Rows are points. Any point is a mix of the corners, with weights that add up to 1. It lies inside the corners' shape when no weight is negative. Say inside or outside, and name the corners with a negative weight.
(in the rows, 128 means zero)

Corners:
(1): [105 152 106]
(2): [140 144  69]
(3): [104 109 121]
(4): [149  91 249]
Points:
[106 132  70] -> outside (4)
[139 138  90] -> inside
[113 146 105] -> inside
[118 108 153] -> inside
[ 98 136  75] -> outside (4)
[107 121 120] -> inside
[113 139  81] -> outside (4)

Corners:
(1): [203  84 131 165 134 163]
(2): [171 115 123 123 214 149]
(3): [169  28  63  79 126 168]
(4): [180 126 161 194 113 106]
(5): [118 187 139  69  81 167]
(6): [154 180  66  56 130 117]
(7): [118  90  93 155 115 165]
Points:
[171  99  90 126 148 140] -> outside (5)
[153 121 109 104  94 155] -> outside (2)
[155 103 124 126 121 158] -> outside (6)
[196  87 137 150 141 161] -> outside (6, 7)
[153 132 116 111 115 156] -> inside

Corners:
(1): [ 80 175 132  97 158  96 119  88 136 161  90]
(2): [150 140 109  88 179 211 127 154 102 158 117]
(3): [ 98  91 140 158 155 105  96 114 163 169 134]
(4): [128 116 180 147  92 120  89  97 116  87 119]
(5): [119  92  88 121 178 169 183 110 190  91 186]
(6): [  7 110 195  98 162 163 195 154 128  74 105]
(7): [ 91 156 152 157  94 122 181  73 150 134 171]
(8): [ 97 121 100 166 180 171  67 120 145 151 150]
(9): [145 155 213 117 164  93  85 155 118 128 156]
(10): [144 158  73 176  79 107 157  91  74 144 104]
(11): [122 113 149 118 100 162 148 183 121  66 158]
(12): [107  98 108  96 123  96 132 101  53 145  94]
Points:
[123 126 115 132 139 128 118 110 119 142 131] -> outside (6)
[105 127 118 138 126 133 142 106 123 128 121] -> outside (9)
[103 134 142 133 133 138 141 117 133 116 132] -> outside (12)
[104 142 157 134 138 130 132 127 135 120 136] -> outside (12)
[105 121 147 132 117 115 126 121 118 109 131] -> outside (2)
[102 112 124 126 153 148 156 118 148 109 147] -> inside
[107 146 139 127 149 120 119 128 110 149 123] -> outside (4, 5)

Corners:
(1): [125 134 117 139 124 122 158 144 144 141 120 124 114 132]
(2): [127 139 127 142 134 111 132 108 117 115 130 139 130 152]
(3): [137 119 126  77 104 109 139 132 167 101 119 124 111 108]
(4): [141 118 144 122 110 129 128 109 127 136  96 101 156 147]
(5): [138 126 138 144 249 138 127 134 119 130 118 145 102 130]
(6): [139 135 127  29 135 108 126 120 139 127 114 116 108 129]
(7): [125 131 151  79 105 106 101 131  43 130 107 122 165  99]
(8): [ 86 111 131  94 111 110 108 144 111 116 112 143 108 124]
(9): [118 124 131 137 121 115 122  96 136 134 129 124 125 130]
(10): [134 169 138 141 142 119 107 140 141 118 132 117 147 125]
(11): [121 122 170 147 152 120 128 122 140 111 193 113 145 146]
(12): [146 124 135 137 115 108 114 123  81 131 132 118 123 129]
(13): [117 122 152 124 111 177 132 122 158 127 138 132 114 111]
(14): [149 129 118 133 112 112 129 139 146 141 120 152 115 128]
(15): [111 129 119 147 138 134 118 118 145 110 178 121 150 144]
Points:
[138 139 143 137 149 134 120 109 133 130 142 122 154 140] -> outside (1, 3, 8, 12)
[132 136 133 128 176 135 137 111 169 118 145 116 123 145] -> outside (7, 8, 12, 14)
[121 130 127 122 116 118 127 123 148 122 138 129 118 131] -> outside (4, 5, 7)
[130 129 136 112 125 121 127 128 130 126 120 129 122 125] -> outside (15)

Corners:
(1): [102 173 130 186 161 101  91 169 199 116 118 160  94 167  98 123  68 149
 131 174]
(2): [134 110  90 111 133 144  84 164  76 169 161 111 142 112  96  85 157 158
 170 101]
(3): [150 115 174 101 101 143 188 165 102 209 123 126 126 142 119 132 138 185
 108 130]
(4): [ 67 142 166 158  87 177  99 158 166  87 150 155 124 128 132 118 118 163
 141 146]
(5): [121 123 135 103 159  96 171 176 122 138  73 112  67 117 110 120 115 158
  89 151]
(6): [160 156 137  94  46 149 182 144 137 166 118 159 115 155 121  61 158 112
 143 188]
(7): [ 88 127 153 137 109 128  99 161 104 128 128 175 148  76 117 161 101 125
 124  84]
(8): [ 97 249 111  57 121 108  91 151  97 161 182 115 173 100 123  66 139 120
 142 115]
(9): [110 142 144 156  86 104  84 139 122 115 145  95 134 179 131 106 127 121
 169 148]
(10): [106 176 131 140 134 150 179 142 129  67 126 128 101 145 112 120 119 115
 110 141]
(11): [115 107 143 121 151 115 106 121 123 146 109 146 141 146 157 148 118 143
 133 159]
(12): [139  66  54 122 168 133 154 154 174 171  83 103 122 155 141 186 177 212
 124 110]
(13): [153  78 100 117 139 158 144 143 123 160  79  92 116 119 120 112 111 143
 148 114]
(14): [ 71 109  94 124 183  69 139 128 182  69 154 108 130 113 137  66 116 159
 170 145]
(15): [105 137 155 180 117 148 117 138 123 143 114 147 131 113 151 128 139 141
 148 115]
(16): [188 174 140 133 144 123 144 168  93  76 166  86 110 100 150  87 111 142
 124 116]
(17): [127 106 113 108 121 135 126 137  95 158 143 162 106 105 171 109 121 191
 125  68]
(18): [ 98 115 114 164 125 192 103 189 142 175 151 135 104 116 162 207 121 172
 156 109]
(19): [110 127 177 120 142 114 115 129 150  90 138 125 122 126 141  71 132 110
 161 129]
(20): [123 160 147 130 137  79 102 144 138 104 198  79 118 108 109  53 106  96
  92 178]
(21): [ 98 115 119 144 156 106 101  97 195 112 143 150  95 102 150 187 124 197
 151 129]
Points:
[111 145 128 111 128 133 120 155 116 144 156 114 137  92 131 109 127 140
 135 141] -> outside (1, 9, 10, 12, 17, 19)
[115 139 129 126 129 127 120 156 126 132 137 126 125 123 124 106 122 142
 134 130] -> outside (21)
[117 144 135 129 129 111 119 156 131 138 141 124 124 125 128 124 125 152
 128 146] -> outside (10, 13, 17, 19)
[112 125 135 130 136 121 111 143 131 138 123 123 123 132 125 125 123 152
 134 123] -> outside (6, 14, 16, 18)
[103 152 144 138 128 114 113 146 138 111 152 137 118 124 131 100 112 140
 139 140] -> outside (12, 13)
[124 139 130 127 133 126 126 150 130 121 138 120 117 125 130 113 121 146
 136 131] -> outside (15)
[118 136 141 126 132 123 128 145 134 121 136 123 119 126 129 103 127 135
 135 135] -> inside
[118 116 121 115 136 128 124 147 127 171 124 141 124 114 132 123 128 156
 137 120] -> outside (4, 9, 10, 16)
[112 138 124 134 135 129 118 149 134 118 137 127 116 119 136 118 121 146
 140 126] -> outside (3)
